Each row is a point. To make a cloud, some directions were put in groups of two or more. Within a group, all points are equally far from the middle, so they leave a hole (a ring in 2 directions, a hollow ball in 3). The other directions are filled evenly. Then the cloud was stretched, turned, moved and blurred a little. Count the holes, and give their numbers of directions, smallest first.

Cloud (19 x 3):
[[ 17 -11 -28]
 [-10 -14  18]
 [ 10  16  53]
 [  8  36 -16]
 [ 29  40 -31]
 [ 47  21  41]
 [-67  -9 -37]
 [ -5  70 -23]
 [ 19  40  46]
 [-28 -38  -2]
 [-31 -18  -7]
 [-29 -19  28]
 [ 36  20  49]
 [-19   3  36]
 [-21  37  17]
 [-37  18 -54]
 [-40  48  13]
 [  3   6  41]
 [-50  50  32]]
Holes: 0

Cloud:
[[ -3  21  -7 -47]
 [ 17 -49 -61   0]
 [ 29   3  47  17]
 [-35 -26  21 -28]
 [ 27  19 -72 -34]
 [-38  19  33 -20]
 [ 47 -14   8 -29]
 [ 59  -8 -40 -36]
 [-23 -19 -19 -71]
 [  6  48  -6 -12]
 [ 45  17 -13 -33]
 [ 42 -50 -19 -34]
 [ 34   9 -16 -55]
 [ 39 -22  -1 -84]
 [ 47   1   5 -37]
 [ 24 -42   5 -17]
 [  2 -19 -27  25]
 [ 11  -7 -11 -88]
 [ 53  25   3   5]
 [ -2  25 -55 -12]
 [ 39  -7  25   0]
 [ 26  29   9 -39]
 [ 40 -35  -9 -16]
 [-25  22 -11  11]
 [-16 -14 -34   8]
 [ 14   1 -18 -73]]
Holes: 1 (2)

Cloud, 46 rows:
[[-55 -12  19   1  41 -55]
 [-21  23 -53 -25  15 -53]
 [-29 -34  36 -27  16  36]
 [-41  24  39 -14 -39   6]
 [ -9  38  30 -15  -9 -58]
 [ 11 -45  25 -47  41 -43]
 [ 41 -52 -13  49 -12 -27]
 [ 39  -1 -20 -31  27  26]
 [-12  28 -21   4 -41  40]
 [-21 -32  48 -47  16  15]
 [ 10  19 -39 -24 -49  13]
 [ 52 -17   3  14 -63  31]
 [ 31  12 -17  57 -22  21]
 [ -6  46  22   0 -19 -19]
 [-14 -62   8 -13   4  20]
 [  9 -40 -27 -47  17 -56]
 [ 18 -26 -43  -1 -47 -38]
 [ 27   0 -13 -45 -47 -24]
 [ 10 -39  22  -6 -54 -10]
 [ 13 -22 -46  -3 -47  25]
 [ 26   4 -32 -20   1 -43]
 [-38  13 -13 -22  -9  26]
 [  3  20 -42  -5  17 -37]
 [ 16 -20  -1  27 -44 -69]
 [ 11 -43 -57  27  15 -15]
 [-19 -49  25  -5 -10  60]
 [ -2  52  -3  -6 -44 -20]
 [ 34  14  12  18 -84   4]
 [  4 -41 -37 -14  27  20]
 [ 10  31 -31  15 -61   3]
 [-23 -37 -48  42  -5  11]
 [-69   8  -1  -4 -25 -38]
 [ 14  32   0  26 -27  40]
 [-27 -17 -22  82  23   8]
 [ 22  22  39  31 -21  18]
 [ 39 -39 -15  47 -31 -29]
 [-17 -47   2  14 -57 -54]
 [-10 -19  34  71 -18 -35]
 [ 35 -37  -8 -29  27 -33]
 [-16 -62 -33   6  -1  -6]
 [-58  -5  10  33 -46 -24]
 [-18 -33 -51 -31 -18 -30]
 [-49 -37 -15 -53 -15 -50]
 [-12 -46  12  -3 -60 -23]
 [ 40 -20 -15 -10 -79  30]
 [-56  21   2   3   1 -33]]
Holes: 1 (3)
